Every row gives one point. Each copy is the shape, with its points in the same order, stretched, turned, moved and blurred by noise. Some copies are also mirrored. Which?
In the rows, zero is written as 128.

Shape (5 x 2):
[[158 111]
 [107 139]
 [190  70]
 [101 152]
 [109 110]]
Copy 1:
[[141  93]
 [ 96 135]
 [159  42]
 [ 97 148]
 [ 95 107]]
Copy 1 is: only turned
Copy 2 (5 x 2):
[[ 98 101]
 [148 127]
 [ 66  61]
 [156 140]
 [145 100]]
Copy 2 is: mirrored
Copy 3 (5 x 2):
[[106 152]
 [146 108]
 [ 58 176]
 [163 104]
 [115 108]]
Copy 3 is: mirrored

Shape (7 x 2):
[[151 158]
 [108  80]
 [163  59]
 [151 121]
 [125  83]
 [112 150]
 [ 94 143]]
Copy 1:
[[173 152]
 [ 97  95]
 [147  56]
 [157 117]
 [115  93]
 [128 154]
 [105 155]]
Copy 1 is: only turned
Copy 2, 7 rows:
[[123 142]
 [156  67]
 [211  97]
 [149 131]
 [160  72]
 [113 111]
 [ 94 101]]
Copy 2 is: only turned
Copy 3, 7 rows:
[[173 146]
 [ 72 148]
 [ 78 205]
 [132 169]
 [ 82 164]
 [143 113]
 [129  99]]
Copy 3 is: mirrored
Copy 4, 7 rows:
[[142 181]
 [104  90]
 [169  82]
 [142 136]
 [121  99]
 [ 94 155]
 [ 75 151]]
Copy 4 is: only turned

Shape:
[[109 166 147]
 [134 100 161]
 [118  95 129]
 [113 156 131]
 [161  96 111]
 [111 196 205]
 [211 104  83]
 [110 137 149]
 [159  92 110]]
Copy 1 (9 x 3):
[[156 105  92]
 [128 108 152]
 [109 139 148]
 [144 125  96]
 [148 149 172]
 [166  50  84]
 [191 176 197]
 [130 115 113]
 [151 148 167]]
Copy 1 is: mirrored
Copy 2, 9 rows:
[[123 151 112]
 [122  90  92]
 [ 99  88 121]
 [123 142 119]
 [139  71 120]
 [124 187  59]
 [193  50 142]
 [104 129 108]
 [143  66 133]]
Copy 2 is: mirrored

Shape, 10 rows:
[[192 153  87 170]
 [ 96 167 166  97]
 [119 129 134 163]
 [108 142 104 152]
 [ 91 200 143 155]
 [162 188 120 174]
 [113  90 128  90]
 [ 71  95 121 114]
 [191  92 117 163]
 [133 130  84 159]]
Copy 1 (10 x 4):
[[163 181 149 172]
 [ 69 140  97  97]
 [105 114 132 159]
 [ 93 139 160 146]
 [ 54 166 116 149]
 [112 187 111 172]
 [128  94 148  83]
 [ 91  85 160 102]
 [198 110 143 165]
 [124 148 168 157]]
Copy 1 is: mirrored
Copy 2 (10 x 4):
[[150  73 156 193]
 [ 94 158 153  79]
 [135 148 119 153]
 [105 128 110 157]
 [ 76 169 163 139]
 [126 119 181 179]
 [133 113  84  89]
 [108 146  65 108]
 [205  89 114 165]
 [123 102 110 173]]
Copy 2 is: mirrored
Copy 3, 10 rows:
[[176 128  53 153]
 [100 123 155  91]
 [143 133 131 161]
 [140 166 122 144]
 [ 71 150 116 136]
 [118 125  65 153]
 [184 138 174 101]
 [159 167 187 122]
 [214 100  99 164]
 [169 163 106 146]]
Copy 3 is: mirrored

Shape:
[[143 123 196 121 112 112]
 [167  96 155 127 138 109]
 [113 110 154 107 160 151]
 [120 158 141 123 135 102]
 [ 84 207  90  92  62  65]
 [128 146 144 124  98 142]
 [152 143 135 128 159 106]
 [166 137 147  72 162 171]
 [152 115 114 113  85  62]
 [147 143 131 126 162 168]]
Copy 1 (10 x 6):
[[118 106 180  78 109  82]
 [130  73 136  84 141  90]
 [113  87 144 144  90  96]
 [102 146 150 123 125  91]
 [ 50 249 125 108 106 141]
 [127 142 146 106  99 112]
 [119 114 128 118 145  74]
 [134  92  99 117  68  62]
 [ 89 138 116  61 154 131]
 [149 102 124 144 108  82]]
Copy 1 is: mirrored
Copy 2:
[[173 134 135 141 116  87]
 [156  93 116 126 151 114]
 [145 154 102 172 140 140]
 [139 175 114 112 138 122]
 [ 77 211  98  66  58 127]
 [131 154 141 135 103 133]
 [143 150 116 109 167 148]
 [190 146 101 156 136 192]
 [105  97 102  76  95  98]
 [148 149 138 146 160 177]]
Copy 2 is: mirrored

Shape (12 x 6):
[[179 100 157 173 151 129]
 [170 132 156 142 139 134]
 [163 167 145 131 165 110]
 [108 109  94  65  61 169]
 [ 86 127 147 119 127 176]
 [118 114 118  90 143 128]
 [124 124 127 139  66  97]
 [134  92 149  63 170 123]
 [146  69 118 159 155 109]
 [128 160 114 176  61 175]
 [132 152 116 147  83 203]
 [137 156 147  88  60 122]]
Copy 1:
[[ 70 152 130 150  97  97]
 [121 161 121 157 105 122]
 [119 202 108 117 112 119]
 [219  74 121 132 136 152]
 [140 112 140 134 159 186]
 [147 139 139  93 133 138]
 [144 106  79 133 151  79]
 [156 158 198  96 129 134]
 [ 59 125 139  90 110  90]
 [145  94  51 180 133 154]
 [160  99  78 179 117 182]
 [213 131  97 151 146 101]]
Copy 1 is: mirrored
Copy 2:
[[105 166 168  90 153 158]
 [128 165 167 105 116 134]
 [132 139 183 142 128  95]
 [170  98  48 104  73 116]
 [141 121 114 151  89 164]
 [140  89 117 121 116 128]
 [ 79 146  78 125 111 108]
 [153  72 159  95 105 132]
 [ 93 113 129  84 173 159]
 [135 190  74 147 117 140]
 [172 185  91 130  95 147]
 [128 144 103 128  51  77]]
Copy 2 is: mirrored
Copy 3:
[[107  62 129 129 167  82]
 [121  92 150 133 150 114]
 [105 135 163  93 145 114]
 [186 137  81 200  72 205]
 [104 117  99 174 130 201]
 [125 119  97 113 106 168]
 [171 155  95 168 157 125]
 [133  81 104  75 120 174]
 [104  73  68 115 138  85]
 [124 155 124 245 129 133]
 [120 129 134 233 102 157]
 [198 165 145 170 139 170]]
Copy 3 is: mirrored

Shape:
[[ 86  92 150 117  60 165 124 116]
 [ 89 106 157 135 142 143  94 175]
 [ 96 159 152 217  72 150 107 109]
 [ 80 108 155 102 144 147 116 101]
 [163 179 133  98 147 128  55 146]
 [ 92 114 123 136 142 122 132 132]
 [122 200 163 144 133  82 115 152]
 [132 110  62 162 138  37 113 120]
 [134 174 142 105 135 185 117 155]
 [ 88  88 166 117 135 161 121 112]
 [226 133 115 165  85 102 117 103]
 [200 120 118 175 109 126 111 135]]
Copy 1, 12 rows:
[[118  97 134 139 105  70 148  70]
 [168  80 178 101 128 129 154 128]
 [ 50 145 177 164 169 130 140  97]
 [163 108 127 106 164  77 137  96]
 [204 138 163 125 152 194 112  80]
 [143 114 122 111 142 108 128 141]
 [149 180 195 112 149 146  82 121]
 [136 128  91 168 141 150  73 193]
 [163 146 154  83 131 155 155  79]
 [156 103 138 116 155  70 161 102]
 [122 202 131 223 127 140 133 115]
 [127 165 144 193 126 156 157 132]]
Copy 1 is: only turned
Copy 2 (12 x 8):
[[106 153 105 138  79  97 159  74]
 [ 94  87 128 170 155 135 116 116]
 [183 152 187 183 129  57 166 111]
 [ 98 149 123 119 131 158 160  99]
 [128 134 174 153 115 175  45 157]
 [122 129 111 132 168 114 132 138]
 [104 147 181 155 168  96 106 210]
 [137 162 124  83 220  67  63 136]
 [149 113 132 179  99 167 111 164]
 [102 113 125 119 114 146 149  89]
 [181 117 178  82 118  77  39 139]
 [171  88 161 112 134  85  48 131]]
Copy 2 is: only turned

Shape, 13 rows:
[[116  71 103 130 108 114 104 163 176]
 [124 114 156 159 156 120 154 150  89]
 [ 97  66 108 172  94 133  93 152 145]
 [ 85  76  85  71 186 109 170  79 137]
 [159 145  74  77 179 140 119  77 125]
 [125  80 102 102 121 154 166  80 175]
 [175  64 156 123  83 148 159  80 106]
 [123 166 120 166 125  55 182  79 152]
 [ 74 100 161 125 142 138 128 113  83]
 [175 162 176  74  86 161  91 112 104]
 [178 150 107 135 162 111 106 117 141]
 [152 124 161 167 174 113  74 128 141]
 [114 152 168 174 171 147 164  73 129]]
Copy 1:
[[114 104 124 165 110  84 146 190 164]
 [126 120 169 150 177 116 145 113 110]
 [ 86  89 143 184  90  97 157 160 151]
 [170  85  80  73 159  60 140 135 103]
 [168 104  77  91 155 142  63 119 123]
 [157 104 118  73  98  95 156 141 167]
 [170 106 213 102  87  97 125 108 163]
 [182 178  87 155 140  86 159  65 146]
 [ 89 114 166 112 147  81 133 112  93]
 [113 175 196  92 115 136  46 128 145]
 [149 124 105 156 165 139  83 119 157]
 [ 92 118 139 168 183 111  96 111 175]
 [112 143 131  95 165 121 154  50 148]]
Copy 1 is: only turned
Copy 2, 13 rows:
[[120 142  69 127  94  85 119 166 144]
 [115 118 184 129 131 131 172 144 116]
 [ 87 141  93 166  90  96 107 159 123]
 [ 78 112 102  44 140 182 175 114 139]
 [172 129 104  77 162 196 108 104 112]
 [128 131  66 127 115 164 171 111 167]
 [151 122 144 151  57 190 179 118 144]
 [118 181 145 103 123  99 179  47 138]
 [ 58 122 179 123 115 164 140 149 134]
 [178 169 176 134 102 178  86 143 161]
 [176 128 126 101 136 125 109 109 114]
 [140  91 152 125 129  85  88 118 132]
 [ 96 127 172 146 173 158 166  71 150]]
Copy 2 is: only turned
Copy 3:
[[149 123 118  90 116 106 120 183 166]
 [ 98  98 145 140 147 127 144 118  94]
 [134 116 113 116  75  99  90 184 157]
 [ 89  99 103  37 148 175 153  74 185]
 [119 153 113  91 202 179  84  69 153]
 [168 133  85  84 103 172 141 104 173]
 [197 112 122 103  90 130 152  86  80]
 [118 124 154 184 137 111 171  55 185]
 [ 93 111 168  89 102 157 123 124 109]
 [180 184 197  93 162 148  78 125  68]
 [145 129 137 161 194 128  91 104 150]
 [156  93 170 166 170 130  89 137 143]
 [115 100 155 182 124 191 136  77 125]]
Copy 3 is: only turned
Copy 4 (13 x 9):
[[125 146  90 120 181 135  69 129 189]
 [121 148 124 184 167 139 139 148 113]
 [133 144  82 167 168 147  90 111 210]
 [ 73 176  56  99 197  99 154 105 114]
 [101 108  99  80 145 117 185 103 105]
 [108 182 108  93 195 110 156  88 170]
 [155 181 151 144 195 126 150  51 129]
 [135 120 110 162 190  34 160 141 151]
 [ 74 153 112 186 162 137 135 103 127]
 [108 117 195 122 114 124 126  76 112]
 [137  85 121 113 165 123 151 138 126]
 [111  73 135 154 190 154 127 138 139]
 [ 88 128 149 176 184 115 205 128 137]]
Copy 4 is: mirrored

Shape:
[[139 134 169 124 202 105 113 113 133]
 [132 113 115 137 167  81  92 116 117]
 [119  88 106 106 125 132 126 152 160]
 [167  87 145 116 170 118 119 116 107]
 [142  98 132 115  96 135 100 139 118]
 [168 149 116 152  84 111 150  94  78]
 [155 156 144  68 118  91 195 114 128]
 [139 172  92 214 162 119 138 139  80]
 [ 69 157 134 160 132  79 197 100 150]
 [130 169 132  94 111  72  96 172 161]
 [156  82 117 152  98 125 124 146 145]
 [134 106 108 140 145 129  86 112 119]
 [155  83 122 145 134 162  94  82 117]
 [186 127  96 140 142 132 115 157 178]]
Copy 1 (14 x 9):
[[ 86 146 166 118 110 112  82 119 145]
 [102 166 148 122 153 151  94 152 141]
 [ 93 117 127 167 118 115 140 148  95]
 [122 175 150 138 103 123  86 159 102]
 [138 154  89 167  99 124 109 153 125]
 [211 167 122 107 130 180 120 152 116]
 [176  99 164 127 109  66 154 152 102]
 [125 182 187 112 161 249 135  93 135]
 [109 100 160  61 150 139 203 113 136]
 [114  82 138 175 118  96 122 145 179]
 [143 133 125 151  94 167 125 181  99]
 [111 170 115 135 142 161  84 134 122]
 [135 180  93 119 115 161  61 142  89]
 [124  95 178 163 107 172  91 157  89]]
Copy 1 is: mirrored
Copy 2 (14 x 9):
[[170 124 141 176 151  80 143 157 110]
 [151 129  88 158 188 112 150 125 118]
 [ 85 133 106 121 130 107 110 126 143]
 [148 126 119 144 140  93 161 118 135]
 [115  87  96  87 137 134 133 113 144]
 [183 103 115  85 108 199 150  50 119]
 [156 104  96 133  40 171 150  94  76]
 [181 166 160 117 167 190 119 106 192]
 [130 152 178 163 124 162 110  88  52]
 [134  99  63  99 113 157 130 180 111]
 [109 154 124  76 135 120 122  98 137]
 [140 108 107 129 189 112 124 118 146]
 [144 102 128 120 176  77 123  80 139]
 [148 170 100  92 110  94  92 133 158]]
Copy 2 is: mirrored
